Each point is reached from the start by the listed moves, each made 0, 1 or 2 times, or once backwards (-1), plus a little noise. Say if it took an odd or an even number of moves. Then give how often each move was made.

Moves:
(1): [ 12 -19]
(2): [39 11]
Start: [-25   2]
Points:
[-53 -28] -> even (1, -1)
[ 37 -24] -> odd (2, 1)
[-37  20] -> odd (-1, 0)
[-24   2] -> even (0, 0)

Moves:
(1): [-37  -6   6  -4   6   8]
(2): [  8  -2  -5 -11   3 -20]
(3): [-22  -8  -1   8 -10  -7]
(4): [  1 -13 -17  -1  -1  11]
Start: [ 0  6  1  1  0 -9]
Points:
[ 15   4 -10   3   6  29] -> odd (0, -1, -1, 1)
[-51 -25 -20 -16  21  36] -> odd (2, 0, -1, 2)
[ 52   8 -16 -17   0 -56] -> odd (-1, 2, 0, 0)
[-95 -28  -6   0   2  11] -> even (2, 0, 1, 1)
[ 24 -12 -28   1 -15 -32] -> even (-1, 1, 1, 1)

Moves:
(1): [-14 -10   0   9   0   9 -14   4  -2]
(2): [ 13   9 -10   1  15   0  -2   5  10]
(3): [-12  -7   3   6  -3 -13 -12   6 -11]
(4): [-6  8 -8 -3 12 -6 15 -8 21]
(5): [ -6 -12  -9  -5 -18  -7  -6   4   5]
(6): [ 7 -5  6 -9  6 -2  0 10  7]
(7): [ 25 -37   2  13 -14 -23  20  -3   2]
(8): [ 12 -12   6   1  18  17  -4  -3 -18]
Start: [ 9 -9  2  7 -2 -1  1  0 -3]
Points:
[-82 -18 -12 -11 -17 -20 -37  17  21] -> even (1, -1, 2, 2, 2, 1, -1, 0)
[ 61 -79 -37  37 -73 -70  12  13  22] -> odd (0, 2, 0, -1, 2, -1, 2, -1)
[ 49 -65 -31  17 -19 -62  64  -2  94] -> even (1, 1, -1, 2, 1, 1, 2, -1)
[-44 -69 -39  49 -57 -65 -27  12  27] -> odd (2, 1, 2, 1, 2, -1, 1, -1)
[-22  14  21 -16  70  40   3   1  19] -> odd (1, -1, 0, 2, -1, 2, -1, 1)
